Each row of a before or after table is a point. The points were changed in one or more steps. Then noise was added and the rows were shuffled. The steps act on how far a point lies along the listed directions, d1 being the first. Write out the steps. A step turns or swaps two directions, mirrors them in a line or flattens them onto one, adds a multiple of one to another, or multiplies one. Angles are multiples of 10 degrees, from the lower direction toward the higher: turns from -170 to 170, lines from 10 to 170 but not 90. Use the fewest steps. Two steps may share a direction if one is a turn and the other turns, adds or multiplies; they go together, in the order done. Otherwise the lowest direction goes first.
(in the rows, 128 means zero)

Directions:
(1): [84 90]
(2): [166  84]
Before:
[[114  91]
 [165  65]
 [204 174]
 [171 169]
 [146  75]
 [150  92]
 [ 87  77]
 [ 97  93]]
After:
[[151 108]
 [173  92]
 [ 71  67]
 [170 114]
 [185 160]
 [166 152]
 [ 85  90]
 [165 139]]
Steps: multiply d1 by -1; multiply d2 by 0.7

Directions:
(1): [153 136 206 122]
(2): [179 160 113 182]
(3): [ 71 179 143 155]
Before:
[[142 181 192 170]
 [ 97  73  91  78]
 [118  81 176  30]
 [ 82 129 100 107]
 [158 133 206 116]
 [ 71 132 170 129]
 [214  93 155 117]
 [ 84 150  90 146]
 [125 160 220 143]
 [158  99  93 101]
 [178 132 146 142]
 [132 136 149 103]
 [146  45 100  56]
 [134  87 141  85]]
After (14 x 4):
[[ 72 142 101 129]
 [100  71 130  66]
 [151  95 101  92]
 [142 142 149 113]
 [152  99 208  50]
 [176 134 121 151]
 [155  47 132  49]
 [149 190 158 190]
 [ 80 126 125  97]
 [180 149 188 144]
 [ 86 141 181 139]
 [148  93 158  91]
 [147 176 199 172]
 [222 100 132 132]]
Steps: turn d1 and d2 by 30 degrees

Directions:
(1): [101  45 131  82  74  99 106 162 120]
(2): [149  65 110 207 115 114 138  81 168]
(3): [164 157  55  96 124  76  78 116 165]
(4): [130 119  87 172 169  98 150 219 112]
Before (11 x 9):
[[123 111 118  96 114 100 113 143 105]
 [118 178 166  93 138 163 138 121 114]
 [122 102 105 100 118  97 138 192 128]
 [117 196 131  56 150 140 122 166  90]
 [117 149 172 107 122 155 136 113 113]
 [ 89 145 171 126 144 157 160 157  91]
 [115 120 160 165 136 150 154 127 122]
 [125  94 111 184 131 127 127 109 143]
 [131 163 144 165 167 162 149 135 104]
 [115  87 113  95  99 117 122 119 129]
 [142 146 153 137 137 155 139  82 132]]
After (11 x 9):
[[154 236 110 110 176 139 127 123 134]
 [179 221  95 167 193 136 138  97 146]
 [179 248 130 192 195 185 141  31 145]
 [132 168 123 108 121 131 109  66 149]
 [150 181 107 108 141 113 110 128 137]
 [155 154 118 160 130 130 118  61 165]
 [ 79   6 170  61  44 115 131 170 115]
 [ 87  16 108  60  66  85 112 188 108]
 [ 92  44 141  69  79  94 112 175  86]
 [129  97 116 184 127 134 125  81 152]
 [118 213 144  72 161 156 135 159  83]]
Steps: multiply d1 by 3; turn d3 and d4 by 130 degrees; add -0.7 times d4 to d2

Directions:
(1): [134  92  73 132 134 133 108  76 192 171 144  47]
(2): [ 71 116  61 122 150 147 117  97 102  30 117 127]
(3): [ 82 138 172  96 127 162 138 101 190 112 216 164]
Before:
[[127 131 129 130 140 149 130 167  61 107  99 166]
 [134 131 141 129  97 129 121 120 148 147 128 105]
 [ 86 131 102 107 145 143 119 103  95  52 151 129]
 [166 113 135 158 123 120 142 130 160 210 142  73]
 [117 125 150 138 119 134 106 103 147 128 130 125]
 [166 141 150 144 106 107 119 169  73 148  67 150]
 [112 145 142 114 130 134 149 180  37  67 105 176]
 [ 93 133 123 116 131 131 128 115 110  86 124 150]
 [125 145 140 143 136 101 129 159  84 101 106 154]
 [166 168 118 150 116  97 137 193   7 131  18 180]
 [105 126 116 115 130 165 126 102 145 105 162 127]
 [133 112  73 147 152  99 119 131  61  87  46 124]
 [189 123 159 147 110 103 128 179  92 226  72 118]
 [169 122 104 134 134 135 112 104 158 191 121  80]]
After, 14 rows:
[[127 145 103 138 119 138 126 112 128 155 107 127]
 [131 104  98 131 127 132 119 124 115 164  96 102]
 [120 142 143 139 130 110 124 136 131 115 146 134]
 [142 107 101 157 138 119 141 130 122 147 110  86]
 [113 132 147 113 126 128 135 126 125 123 131 145]
 [157 125  88 141 142 129 110 107 117 147  93  94]
 [117 126 135 118 138 152 128 138 116 138 140 145]
 [144 102  94 139 138 106 117 113 126 150  95 101]
 [129 141 151 108 134 123 126 129 112 122 152 132]
 [128 120 125 129 117 130 112 120 128 135 111 122]
 [115 129 150 104 131 146 144 144 117 114 164 145]
 [125 134 135 124 128 156 133 135 119 123 141 141]
 [116 123 151 143 119 123 110 114 133 125 118 128]
 [128 134 133 126  96 131 123 124 127 120 113 116]]
Steps: flatten d1 and d3 onto the line at 130 degrees; multiply d2 by 0
